Each row is a point. Each copy is the shape, with its points in the same order, turned, moved and blurred by noise. Say if it was mirrored as well.
In the rows, 128 means zero.

Shape, 5 rows:
[[122 121]
 [138  92]
 [119 101]
 [130 102]
 [186 183]]
Copy 1 (5 x 2):
[[122 121]
 [154 142]
 [129 139]
 [140 138]
 [160  42]]
Copy 1 is: mirrored
Copy 2, 5 rows:
[[130 106]
 [104  81]
 [130  85]
 [116  90]
 [ 78 181]]
Copy 2 is: mirrored

Shape:
[[104 118 162]
 [129 106 175]
 [149 154 122]
 [134 139 125]
 [124  92 162]
 [109  85  90]
 [116  64 196]
 [155 127 161]
 [ 76 152  95]]
Copy 1 (9 x 3):
[[135  86 121]
 [114  83 145]
 [145 151 162]
 [143 141 135]
 [ 95  90 128]
 [ 97 139  77]
 [ 81  56 129]
 [119 114 167]
 [180 144  85]]
Copy 1 is: mirrored
Copy 2 (9 x 3):
[[146 108  90]
 [126  81  89]
 [120 105 158]
 [126 118 140]
 [114  88  87]
 [ 79 150  94]
 [116  72  42]
 [120  74 125]
 [144 176 127]]
Copy 2 is: mirrored
Copy 3 (9 x 3):
[[ 89 147 113]
 [ 83 167 135]
 [125 110 159]
 [123 123 142]
 [ 99 175 127]
 [164 154  95]
 [ 71 211 119]
 [100 151 164]
 [129  89  86]]
Copy 3 is: mirrored
Copy 4 (9 x 3):
[[106 155 112]
 [130 169 117]
 [155 104 100]
 [137 107 113]
 [126 162 133]
 [105 107 175]
 [114 209 145]
 [155 150 106]
 [ 79  76 113]]
Copy 4 is: only turned

Shape:
[[ 91 123 121 124]
 [235 168 111 146]
 [ 88 142 138 119]
 [ 93 136 151  94]
 [122 117  97 115]
 [160  95 175 134]
 [ 92 152 112 142]]
Copy 1:
[[144 128 127  97]
 [130 166  97 243]
 [130 110 116 104]
 [141  86 129 108]
 [170 146 131 126]
 [102 128 179 161]
 [134 142  97  99]]
Copy 1 is: mirrored
Copy 2, 7 rows:
[[ 89 114 117 144]
 [217 191 140  95]
 [ 77 121 130 122]
 [ 80  95 121 104]
 [125 120  92 147]
 [152  92 169 121]
 [ 84 150 123 145]]
Copy 2 is: only turned

Shape, 11 rows:
[[ 99  96 141 115 126 161]
 [182 169 167 139 129  64]
 [182 142 166 119  78  74]
 [152  92 104 132 158 134]
 [159  80 130 171 166 129]
 [ 76 156 153 162  64 147]
 [127  95  94 125 160 156]
 [ 97 122 129 119 112 160]
 [ 74 124 125 138  85 114]
 [131 140 182 128 129  79]
 [ 92 156 153 140  93 129]]
Copy 1 (11 x 6):
[[145 108 127 175 118 156]
 [131 107 134  64 145  60]
 [151  90 169  98 180  70]
 [146 155  87 157 142 114]
 [148 161  96 157 109  80]
 [100 122 212 139 104 153]
 [146 160  86 164 131 153]
 [136 120 146 154 123 170]
 [ 84 112 167 157 137 147]
 [122  74 132 107 129  87]
 [115 106 176 126 118 148]]
Copy 1 is: mirrored
Copy 2 (11 x 6):
[[120  98 158 106 145 164]
 [ 71 143 113 183  87  77]
 [ 36 143 122 176  92 128]
 [138 122  89 127 140 148]
 [126  87  68 120 130 122]
 [ 94  90 194 107  52 159]
 [158 124 110 111 145 160]
 [121 116 167 107 120 164]
 [115  92 173 147  82 180]
 [ 82 103 147 177 112 101]
 [103 107 183 129  80 142]]
Copy 2 is: only turned
Copy 3:
[[137 102 163 151 142 147]
 [ 77 140 100  49 111  93]
 [104 118 134  48 137  65]
 [132 121  91 146 163 132]
 [103  93  73 154 143 121]
 [124 128 201 143  73  93]
 [143 133 109 165 162 150]
 [137 130 172 146 133 133]
 [167 119 167 127  92 105]
 [102 107 129  64 101 124]
 [122 134 176 119  90 111]]
Copy 3 is: only turned
Copy 4, 11 rows:
[[ 87 134 176  94 137 128]
 [161 119 119 206 117 156]
 [128 132 100 184  85 121]
 [111  96 146  97 123 188]
 [116  88 182 111 100 204]
 [153 194 184 111 122  87]
 [107 105 158  71 141 178]
 [114 155 158  93 150 127]
 [153 135 163  94 123  78]
 [134 117 151 180 127 114]
 [148 161 164 124 133 110]]
Copy 4 is: mirrored

Shape, 11 rows:
[[155  82  71 136 161 137 158 121]
 [103  90  96 121 176  97 155 135]
 [154 152 156 166 136 137  83  70]
 [163 146 160 173 157 166 101 111]
 [158 110 133 117 156 121 181 116]
 [ 97 125 152 100 135 185 105 127]
 [151 131 143 113 105 140 107 173]
 [131 171 142 198 194 156 120  94]
 [166 145 176 157 169 165  80  96]
 [131 120  60  62 162 116 166 147]
 [112 144 135 133 111 165 132 117]]
Copy 1:
[[123  97  99 157 158 148 204 145]
 [161 131  80 121 156 125 188 146]
 [ 97 128 201 144 142 155 114 156]
 [ 60 114 157 133 118 153 113 164]
 [ 94 135 125 146 144  95 195 150]
 [123 103 155  81  86 115 154 111]
 [116 127 119 155  72 105 128 113]
 [ 74  99 147 100 179 147 104 180]
 [ 70 121 181 123 101 159 121 174]
 [184  80  94 156 133  79 197 156]
 [105  99 157 115 124 111 139  97]]
Copy 1 is: mirrored
Copy 2, 11 rows:
[[179 108 117 175  90  73 114 138]
 [167 123 157 150 141  58 111 157]
 [119  62 123 103 114 155 138  92]
 [138  83 144 138 108 159 164  94]
 [133 114 135 190 124  84  96 107]
 [ 84 135 146 134  94 108 176 153]
 [115 163 130 139 105 160 122 148]
 [157  67 139 139 141 133 199  84]
 [109  52 151 143 103 172 158 108]
 [141 147  92 196 137  64 114 188]
 [108 135 120 125 111 107 153 106]]
Copy 2 is: mirrored
Copy 3 (11 x 8):
[[147  81 151 100  94 105 182 123]
 [145  49 154 112 111 129 121 107]
 [104 178  98 150  84 158 140  93]
 [119 165  90 130 106 124 156  62]
 [155  87 129 162 118  95 154 116]
 [134 156 127 103 111  83  77  93]
 [104 132  94 104 163  93 120 123]
 [146 157 125 139 100 163 160  28]
 [128 174  69 137  86 129 137  66]
 [194  70 156  96 142 111 129 160]
 [118 160 152 128 129 102 117 101]]
Copy 3 is: mirrored
Copy 4 (11 x 8):
[[156  68 131 119 100  72 128 144]
 [152 106 124  94  67 116 108 120]
 [141 109 161 193 155 174 120 147]
 [145  77 128 166 155 180 122 170]
 [150  81  89 130 123 111 115 107]
 [128 156  90 146 124 141 118 185]
 [122 122  97 119 141 155 186 153]
 [128  60 157 148 138 185  69 171]
 [146  88 121 201 143 195 119 173]
 [ 91 102  98 105  61  75 131 115]
 [120 134 118 127 157 132 123 163]]
Copy 4 is: mirrored

Shape, 13 rows:
[[192  92  69 132 157  92 113  59 121]
 [116 103 123 144 126 128  89 145 131]
 [111  89 115 132 141 161  97 143 121]
 [114  93 142 102  66 138 120 118  53]
 [186  89 143  81 132 157  89 143 133]
 [126  97 134 126   7 148 147 141 133]
 [168 156 149 133 153 144 103 146 124]
 [168 202  75 133 143 158 101 111 126]
 [113 106 110 122 127 143 113 144 129]
 [117 100 142 114 159 161 101 144 109]
 [124 121 120 133 138 169 159  83  82]
 [115 101 158 105 151 159  86  94 118]
 [118 150 166  50  95 158 179 132 122]]
Copy 1, 13 rows:
[[129 136 122 145  87  92  89 181  44]
 [ 76 136 119 109 127 136 140 122 121]
 [ 65 139 112 140 125 149 161 131 108]
 [105 183 174 131 150  93 194  99 101]
 [ 85 128 108 166  63  93 161 109 130]
 [111  84 187 102 154  94 203  68 105]
 [ 96 134 124 170 106 131 100 101 149]
 [ 95 108 109 201 165  99  67 125 118]
 [ 95 129 112 132 135 134 159 128 118]
 [ 78 165 108 158 113 152 160 122 127]
 [124 158 152 187 150 150 147 116  72]
 [ 85 177  94 151 108 135 150  87  86]
 [171 133 120 180 147 115 196  58 138]]
Copy 1 is: only turned
Copy 2:
[[ 74 112 189 175 126  73  96  72 140]
 [109 115 113 160 140 121 157 147 117]
 [101 103  98 136 144  99 167 135 130]
 [139  56 141  82 114 150 146 124  99]
 [111  83 133 128 124  56 117 184 133]
 [175  56 129 143  56 167 157 158 141]
 [120 163 146 121 134  85 138 170 135]
 [123 198 139 131  80  61 138 109 114]
 [112 113  98 140 125 117 147 133 131]
 [109 112 102 110 161  93 152 147 133]
 [132 117 141  87 130 106 154  79 161]
 [144  97 118 121 177  76 141 126 119]
 [186 107  95  68 100 123  87 148 163]]
Copy 2 is: only turned
Copy 3:
[[162 109 121 209 141 102  81 187  93]
 [ 96 116 155 130 136 104 140 134  73]
 [133 104 171 103 130 110 146 135  82]
 [156 140 138 141 174 171 166  96  40]
 [131 133 165  95 163 144  85 165  86]
 [126 107 168 139 155 168 116  24  74]
 [103 167 129 100 117 124 117 156 122]
 [137 174  93 127 136  57 113 132 137]
 [119 104 147 116 140 112 136 132  95]
 [126 119 161  84 137 135 153 162  93]
 [193 134 130 140 117 134 161 125 121]
 [136 137 186 117 163 128 177 165 109]
 [164 128 124  86 187 193 150  95 148]]
Copy 3 is: mirrored
Copy 4, 13 rows:
[[105  67  40  78 145 135 136  75 134]
 [ 92 121 136 141 105 124  99 105 135]
 [102 146 102 144  94 104  89 114 122]
 [141  95 143 151 132  54 126 158 173]
 [ 81 125  85 177 118  92 173 131 121]
 [170 136 181 191 166  73 138  82 142]
 [ 99 119 110 135  81 164 167 137 130]
 [166  83  98 134  72 196 134 117 108]
 [117 126 123 146 121 117  95 127 116]
 [ 90 146 103 151  89 110 105 144 134]
 [177 134 103 101 107 105 110 147 160]
 [101 133  75 161 106 125 110 137 174]
 [160 153 129 175 167 126 147 197 146]]
Copy 4 is: only turned

Shape, 15 rows:
[[156 114 122 138 119 104 153 163 104  92 106 171]
 [142 108  87 186 101 163  96  76 150  95 139  95]
 [ 84 109 108 111 130  97 120 115 123  85 185 111]
 [160 197 109 121 100 128 160 118  61 116  87 136]
 [140 116 138 178  91 158  96 131 167 108 177  84]
 [145  91 111  76 171  64  92 127 116 148 138 101]
 [ 61 149 159 195  87 145 160 161 113  93 133 128]
 [130 184 106 125 135 127 158 151 140 100  84 142]
 [142 107 111  85 143  79 123  54 130 165 126 132]
 [190 147 104 124 175 100 160  97 103 140 117 145]
 [144 103  91  73 153 100 170 121 108 155 158 131]
 [ 81  66 152 128 119 176 113 164 139  85 149 107]
 [127 121  90  98 156 109  89 106 114 161 163 157]
 [ 86 105 151 112 177 128 103 121 113  98 169 109]
 [113 156 169 124  93 140 160 150 121  69 141 162]]
Copy 1 (15 x 12):
[[ 84 125 175 177 102 152 113 134 146 154 125 136]
 [156 131 135 126  71 102 104 113  90  90  64  77]
 [182 150 105 115  81 107 117 135 135 178 131 132]
 [ 61 100 164  97 120 158 168 157 114 162 102  93]
 [181 117 150 145 103  81  96  99  93 138  49 117]
 [127 152  46 151 151 115 153 116 143 150 133 159]
 [161 107 222 108 115 114  79 125 157 180 107  84]
 [ 95 100 160 115 126 186 101 125  99 156 129 124]
 [119 165  71 111 119 154 166 116 155 104  98 160]
 [ 68 125 124 118 112 142 163 133 115 107 140 168]
 [104 183 103 121 129 127 146 165 130 150 125 183]
 [195 183 164 172 129 113  88  99 124 177 107  93]
 [163 138  99 146 125 140 169 166 133 115 118 161]
 [194 155 123 139 123 107 142 104 131 162 155 123]
 [136 124 211 127  86 160 128 120 130 207 105 133]]
Copy 1 is: mirrored
Copy 2 (15 x 12):
[[111 166 138  53 120 161 157 164 133 103 105 129]
 [124 194 192 136 162 160  93 126 168 165 174 136]
 [ 93 164  95 144 160 174 117 140 162 147 119 196]
 [178 181 108  58 156  79 135 153 121 112 139 128]
 [105 154 185 156 153 173  49 111 139 145 115 123]
 [ 78 107 103 102 117 127 124 159 224 159 102 158]
 [134 143 148 116 144 167 105 120  47  86 123 177]
 [109 146 130 102 155 115 159 170 102 117 145 107]
 [109 156 130 118  94  91 162 133 211 171 113 164]
 [118 167 141  83 140  73 162 141 201  94 142 124]
 [ 55 164  98  85 121  96 151 125 181 140 103 170]
 [ 60 154 146 134 106 190  61 160 102 137 120 170]
 [ 96 140  83 126 108 128 136 111 202 145 144 143]
 [ 83 140 106 159 112 162  90 165 167  93 128 187]
 [123 187 123 119 133 153 124 155  79  88  86 133]]
Copy 2 is: only turned
Copy 3 (15 x 12):
[[162  93 159 171 175 125 126 150 131 134  77 135]
 [169 169 146  68 145 113 165 181  85 134 140  90]
 [126 178 106 132 128 153 111 171 114  96  90 134]
 [174  65 138 145 116  76 141 152 148 118 142 175]
 [163 193 185 100 137 130 126 145  67 126 140  89]
 [140 156  58 131 148 129 102  88 148 111  94 105]
 [119 127 213 155 104 180 156 187  93 137 127 147]
 [124  68 147 116 157 130 118 141 110 126 138 172]
 [111 152  61 110 127  73 113 127 162 151 104  99]
 [147  66 117  90 130  81 115 113 165 117  96 114]
 [125 145 111 119 148 112  87 124 199  97  99 133]
 [164 207 168 120 154 199 137 156 111 148  95 147]
 [111 172  93 113 144  91 149 105 147  98  88 133]
 [142 176 113 100 109 175 121 121 116 123  62 146]
 [141 128 193 148 116 132 103 173  94 139  86 183]]
Copy 3 is: only turned
